Each row of a before or after table is a point. The points were changed in one or more steps. Then noise was added and the rows were shuffled. The steps act on columns, c1 being the first. Name the steps. A step turns or swaps two columns, mirrors them in a line or flattens them onto one, adds a multiple of one to another, or multiplies or shifts one. Angles are multiples of 10 degrees, from the lower column toward the higher: turns from -170 to 170, lines from 10 to 170 but not 90. Use the fewest steps. Two steps may share a column if one is a turn and the other turns, adds or multiplies; they go together, in the order done. Otherwise the lowest column goes first.

Before (13 x 3):
[[ 0.28  0.11 -0.31]
 [ 0.16  0.26 -0.24]
 [ 0.32  0.36 -0.16]
 [ 0.39  0.04 -0.26]
 [ 0.03  0.30  0.18]
 [-0.15 -0.30 -0.17]
 [ 0.12  0.21  0.16]
 [ 0.34  0.34 -0.26]
 [-0.07 -0.03  0.08]
 [ 0.36  0.05 -0.43]
 [-0.21 -0.24  0.19]
 [ 0.04 -0.40  0.26]
 [ 0.58  0.22 -0.45]]
After (13 x 3):
[[-0.14 -0.65  0.23]
 [ 0.04 -0.05  0.10]
 [-0.17  0.33  0.12]
 [-0.22  0.56 -0.36]
 [-0.17  0.17 -0.39]
 [-0.27  0.06 -0.38]
 [ 0.13 -0.39  0.25]
 [-0.25  0.56 -0.27]
 [ 0.18 -0.48 -0.11]
 [-0.08  0.42 -0.27]
 [-0.20  0.10 -0.51]
 [-0.10  0.48  0.17]
 [-0.39  0.35 -0.62]]
Steps: mirror c1 and c3 in the line at 100 degrees; multiply c2 by 1.6

Before (12 x 4):
[[ 0.04  0.51  0.34 -0.19]
 [ 0.19 -0.22 -0.13 -0.06]
 [ 0.04  0.22 -0.27  0.42]
 [-0.07  0.31 -0.34 -0.42]
 [ 0.24  0.05  0.52  0.11]
 [ 0.08 -0.33 -0.03  0.02]
 [-0.06 -0.10 -0.05  0.18]
 [ 0.57 -0.65 -0.14  0.30]
 [ 0.37 -0.27 -0.63 -0.45]
 [ 0.30  0.12 -0.32 -0.34]
 [ 0.04  0.16 -0.45  0.14]
 [ 0.19  0.32  0.25 -0.15]]
After (12 x 4):
[[ 0.17 -0.13 -0.26 -0.06]
 [ 0.31  0.12 -0.35 -0.86]
 [-0.02  0.30 -0.16 -0.57]
 [ 0.33 -0.09  0.24 -0.64]
 [ 0.22  0.12  0.53 -0.42]
 [ 0.12  0.43 -0.62 -0.96]
 [ 0.14 -0.31 -0.31 -0.92]
 [ 0.34 -0.38  0.33 -0.68]
 [-0.18  0.31 -0.02 -0.48]
 [ 0.14 -0.10 -0.44 -0.34]
 [ 0.05  0.85 -0.19 -0.20]
 [-0.13  0.08 -0.07 -0.37]]
Steps: mirror c1 and c2 in the line at 20 degrees; shift c4 by -0.50

Before (14 x 6):
[[-0.18  0.08  0.13  0.23  0.03 -0.09]
 [-0.11 -0.09 -0.11 -0.04  0.06 -0.10]
 [-0.06 -0.05 -0.22  0.24 -0.06  0.11]
 [ 0.04 -0.12  0.03  0.21  0.08  0.01]
 [ 0.31 -0.02 -0.30 -0.29  0.20  0.14]
 [-0.10 -0.10  0.06 -0.08 -0.04  0.08]
 [-0.18  0.07 -0.04  0.24 -0.07 -0.03]
 [ 0.26  0.14 -0.31 -0.30 -0.05  0.08]
 [-0.11 -0.10 -0.02  0.29 -0.14 -0.07]
 [ 0.39  0.08 -0.15 -0.34  0.03  0.07]
 [-0.07 -0.03 -0.06  0.23  0.00 -0.15]
 [-0.19 -0.04 -0.05 -0.08  0.08  0.00]
 [ 0.26  0.10 -0.17 -0.28  0.06  0.30]
 [-0.16  0.10 -0.02  0.18  0.18 -0.01]]
After (14 x 6):
[[ 0.78  0.07  0.09 -0.82  0.31 -0.11]
 [ 0.12 -0.11 -0.08  0.64  0.03  0.03]
 [ 0.94  0.00  0.10 -0.86  0.36  0.10]
 [-0.34 -0.07  0.11  0.88 -0.11 -0.01]
 [-0.32 -0.06 -0.04 -0.24 -0.01 -0.11]
 [ 0.79  0.09  0.27 -0.91  0.17  0.05]
 [ 1.16  0.05  0.09 -1.01  0.15  0.02]
 [-0.33 -0.08  0.05 -0.13  0.02  0.16]
 [-0.18 -0.03  0.22  0.70  0.16 -0.03]
 [-0.22 -0.03  0.04  0.70 -0.07  0.14]
 [-0.48  0.06 -0.12  0.55  0.11  0.09]
 [-0.54  0.06 -0.12  0.70 -0.10  0.03]
 [-0.52  0.04  0.08  0.71 -0.05 -0.01]
 [-0.57 -0.02 -0.03 -0.23  0.08  0.06]]
Steps: multiply c1 by 3; multiply c2 by 0.7; turn c3 and c5 by 140 degrees; turn c5 and c6 by -140 degrees; multiply c4 by 3

Before (14 x 8):
[[-0.50  0.15 -0.15 -0.34  0.05 -0.02  0.17  0.03]
 [ 0.19  0.34  0.56 -0.29  0.33 -0.18 -0.64 -0.30]
 [ 0.15  0.18  0.40  0.03 -0.20  0.33 -0.61  0.19]
 [ 0.37 -0.01  0.28  0.19  0.32 -0.33 -0.31 -0.12]
 [-0.20  0.24 -0.07  0.19  0.30 -0.10 -0.67  0.24]
 [ 0.03 -0.03 -0.04 -0.13 -0.35 -0.21 -0.62 -0.03]
 [-0.03  0.10  0.68  0.22 -0.30 -0.13  0.05 -0.54]
 [ 0.32  0.24 -0.12  0.44  0.34 -0.10 -0.43  0.03]
 [-0.14 -0.07  0.16  0.21 -0.40  0.19 -0.49 -0.50]
 [-0.27 -0.36  0.05 -0.11 -0.02  0.12 -0.51 -0.09]
 [ 0.34 -0.30  0.45 -0.22  0.12 -0.17  0.21  0.31]
 [ 0.04 -0.30  0.19 -0.23  0.05  0.49 -0.09  0.33]
 [ 0.22  0.13  0.55 -0.36 -0.03 -0.06 -0.26 -0.48]
 [ 0.18  0.04  0.01  0.40 -0.42  0.31  0.04  0.12]]
After (14 x 8):
[[ 0.23 -0.08 -0.25 -0.40  0.13 -0.05  0.72  0.01]
 [ 0.41 -0.32 -0.03  0.42 -0.14 -0.32  0.43  0.20]
 [ 0.17  0.12  0.07 -0.12  0.25  0.31  0.45  0.62]
 [-0.52 -0.11  0.05 -0.25  0.12 -0.03 -0.20 -0.12]
 [ 0.17  0.34 -0.05  0.13  0.23  0.27 -0.08  0.05]
 [-0.04  0.25 -0.55  0.02  0.27 -0.11  0.68 -0.16]
 [ 0.03  0.36  0.42 -0.38  0.19 -0.17  0.37  0.28]
 [ 0.04  0.09 -0.11 -0.24 -0.28  0.52 -0.06  0.34]
 [-0.19 -0.39  0.50  0.42  0.08 -0.08  0.21  0.52]
 [ 0.20 -0.41 -0.03 -0.07  0.10 -0.20  0.90  0.30]
 [-0.27  0.22  0.26 -0.13 -0.28  0.07  0.36  0.20]
 [ 0.37  0.01 -0.44 -0.15 -0.34 -0.19 -0.13  0.35]
 [ 0.29 -0.43  0.33  0.63  0.05 -0.12  0.19  0.21]
 [-0.14  0.39  0.20 -0.05  0.11  0.21  0.71 -0.08]]
Steps: add 0.7 times c5 to c4; turn c2 and c5 by 120 degrees; turn c3 and c7 by 140 degrees; turn c7 and c8 by 40 degrees

Before (11 x 9):
[[ 0.33  0.15 -0.13 -0.23 -0.18  0.20  0.10 -0.01  0.17]
 [ 0.02  0.00 -0.40  0.19 -0.17 -0.28  0.20 -0.20 -0.45]
 [-0.16 -0.30  0.13  0.17  0.12  0.37 -0.16 -0.30 -0.10]
 [-0.04 -0.38  0.29  0.05  0.35  0.22 -0.40  0.30 -0.45]
 [-0.07  0.37 -0.16  0.27  0.37  0.10 -0.31  0.27 -0.19]
 [ 0.29  0.30 -0.42 -0.09  0.24  0.20 -0.20 -0.05 -0.21]
 [ 0.15  0.18  0.05 -0.14  0.17  0.15  0.14 -0.14 -0.26]
 [ 0.57  0.04 -0.27  0.35  0.08 -0.13  0.16 -0.12 -0.09]
 [ 0.45 -0.30  0.30 -0.01 -0.14 -0.15 -0.30 -0.33 -0.24]
 [ 0.53  0.00 -0.20  0.25  0.19 -0.34 -0.08 -0.38  0.07]
 [ 0.23 -0.32  0.10 -0.24  0.23  0.03 -0.02 -0.41  0.18]]
After (11 x 9):
[[-0.16  0.33  0.31 -0.15  0.35  0.18 -0.10  0.05  0.32]
 [ 1.32  0.02  0.25 -0.22  0.19 -0.41 -0.10 -0.11  0.03]
 [ 0.58 -0.33 -0.22  0.07  0.24 -0.09 -0.11 -0.09 -0.15]
 [ 1.10 -0.33 -0.02  0.30 -0.11 -0.25 -0.13 -0.10  0.36]
 [ 0.38  0.16 -0.20  0.03  0.21  0.12  0.31  0.03  0.09]
 [-0.14 -0.44  0.06  0.34  0.35  0.28 -0.01  0.07  0.62]
 [ 0.02 -0.03  0.11 -0.39 -0.18 -0.30  0.46 -0.14  0.22]
 [ 0.82  0.17 -0.29 -0.16 -0.16  0.18 -0.07  0.07 -0.22]
 [ 1.43  0.03  0.36 -0.29  0.10 -0.14  0.15 -0.05 -0.01]
 [ 0.68  0.29 -0.09 -0.38  0.21  0.14 -0.02  0.05  0.27]
 [-0.38 -0.31  0.19  0.16  0.11  0.21 -0.11  0.12  0.12]]
Steps: multiply c1 by 2.5; swap c3 and c4; flatten c6 and c8 onto the line at 20 degrees; mirror c7 and c9 in the line at 160 degrees

Before (12 x 11):
[[-0.31  0.05  0.23  0.34  0.15 -0.37  0.24 -0.39  0.18 -0.48  0.28]
 [ 0.17 -0.18  0.02  0.21 -0.26  0.15 -0.33 -0.33  0.24 -0.09  0.23]
 [-0.62  0.20  0.17 -0.21  0.44  0.29  0.18  0.20  0.06  0.19 -0.24]
 [ 0.16 -0.25  0.42  0.38  0.07 -0.51  0.53  0.52 -0.34 -0.11  0.07]
 [ 0.12  0.05  0.01 -0.16 -0.42 -0.59  0.15 -0.10  0.00 -0.52  0.16]
 [ 0.17  0.39 -0.09 -0.15  0.35  0.33 -0.16 -0.10 -0.18  0.32  0.19]
 [-0.57 -0.27  0.51  0.18 -0.19 -0.51 -0.07 -0.05 -0.44  0.37 -0.08]
 [-0.26  0.44 -0.16  0.08 -0.43  0.18  0.59  0.37 -0.32 -0.27  0.39]
 [ 0.02  0.11  0.52  0.42 -0.47 -0.50  0.00  0.24 -0.09  0.10  0.13]
 [ 0.26  0.37  0.10  0.15  0.41  0.37  0.02 -0.03 -0.46 -0.06 -0.37]
 [ 0.08 -0.07  0.04  0.05  0.07  0.10  0.26 -0.40  0.38  0.46 -0.23]
 [-0.55  0.24  0.42 -0.50 -0.37  0.21  0.48 -0.37  0.05 -0.36  0.33]]
After (12 x 11):
[[ 0.00 -0.18  0.04  0.21 -0.58 -0.16 -0.33 -0.33  0.24 -0.08  0.23]
 [ 0.00  0.39 -0.09 -0.18  0.05 -0.32 -0.14 -0.08 -0.18  0.31  0.17]
 [ 0.02  0.24  0.42 -0.48 -0.67 -0.20  0.48 -0.35  0.05 -0.36  0.32]
 [ 0.01  0.10  0.53  0.44 -0.77  0.51 -0.01  0.25 -0.07  0.12  0.12]
 [ 0.00  0.20  0.16 -0.21  0.15 -0.29  0.18  0.20  0.05  0.21 -0.22]
 [ 0.00 -0.07  0.03  0.06 -0.24 -0.08  0.25 -0.39  0.38  0.47 -0.22]
 [ 0.01  0.05  0.23  0.35 -0.16  0.37  0.24 -0.41  0.18 -0.47  0.29]
 [ 0.00 -0.26  0.39  0.38 -0.23  0.51  0.54  0.52 -0.35 -0.11  0.08]
 [ 0.00 -0.27  0.53  0.17 -0.49  0.51 -0.07 -0.08 -0.44  0.39 -0.07]
 [ 0.00  0.44 -0.18  0.08 -0.72 -0.19  0.58  0.38 -0.31 -0.27  0.40]
 [ 0.00  0.04  0.00 -0.15 -0.72  0.61  0.14 -0.10  0.00 -0.51  0.15]
 [ 0.00  0.37  0.09  0.14  0.12 -0.36  0.02 -0.02 -0.47 -0.06 -0.36]]
Steps: multiply c1 by 0; shift c5 by -0.30; multiply c6 by -1

Before (11 x 12):
[[ 0.06  0.07  0.21 -0.09 -0.12  0.41 -0.21 -0.15  0.16  0.16 -0.20  0.01]
 [-0.56  0.04  0.32 -0.07  0.25  0.30  0.09  0.01 -0.16 -0.18 -0.21  0.09]
 [-0.47  0.35  0.08 -0.10  0.35  0.19 -0.22 -0.41  0.05 -0.53  0.11 -0.04]
 [-0.01 -0.03  0.49  0.03  0.07  0.26 -0.03 -0.19 -0.02 -0.10  0.08 -0.15]
 [-0.50 -0.21  0.44 -0.37  0.33 -0.52 -0.18  0.27  0.12  0.05 -0.12  0.26]
 [-0.16  0.13 -0.17 -0.23 -0.23 -0.05  0.49  0.04  0.04 -0.19  0.09  0.14]
 [-0.40 -0.05  0.20 -0.02  0.30 -0.56  0.06  0.17  0.09  0.18 -0.29 -0.06]
 [ 0.02  0.00  0.32 -0.11  0.16  0.39 -0.42 -0.47 -0.35 -0.27 -0.25 -0.14]
 [-0.22 -0.17 -0.14  0.20 -0.38 -0.24  0.21  0.02  0.18 -0.09  0.04  0.25]
 [-0.44  0.36 -0.02  0.02 -0.29 -0.20  0.34  0.20 -0.16  0.05  0.19  0.27]
 [-0.37  0.30  0.18 -0.14 -0.79  0.19  0.44  0.01  0.02 -0.29 -0.04 -0.02]]
After (11 x 12):
[[ 0.47  0.25 -0.04  0.02  0.09 -0.50  0.08 -0.35  0.29  0.04 -0.16  0.39]
 [ 0.13 -0.27  0.33 -0.11 -0.04  0.96 -0.30  0.57  0.23 -0.20  0.24 -0.19]
 [ 0.38  0.31  0.18 -0.13 -0.38  0.47 -0.13 -0.43  0.14 -0.20  0.05  0.68]
 [ 0.01 -0.03  0.49  0.02 -0.11  0.64 -0.16  0.07 -0.02 -0.05 -0.07 -0.12]
 [ 0.35  0.12  0.18  0.05  0.09 -1.39  0.13 -0.14 -0.18  0.12  0.28 -0.27]
 [-0.16  0.15  0.22 -0.07 -0.03  0.99 -0.05  0.25 -0.02  0.11  0.19  0.11]
 [ 0.43  0.07  0.43 -0.35  0.42 -1.29  0.35  0.09 -0.36  0.03  0.14 -0.17]
 [ 0.14  0.09 -0.14  0.20  0.02 -0.58 -0.06 -0.20 -0.29 -0.05 -0.02  0.42]
 [ 0.42  0.40  0.08 -0.10  0.14  0.46 -0.28  0.33  0.16 -0.38 -0.10 -0.33]
 [ 0.11  0.14 -0.15 -0.19  0.00 -0.09 -0.11 -0.49  0.03 -0.16 -0.11  0.25]
 [ 0.60  0.06  0.30 -0.09  0.20  0.77 -0.01 -0.12 -0.01 -0.12  0.20 -0.18]]
Steps: turn c1 and c9 by 160 degrees; turn c2 and c9 by 50 degrees; turn c5 and c12 by -60 degrees; multiply c6 by 2.5; turn c7 and c8 by -110 degrees; multiply c10 by 0.7; multiply c11 by -1
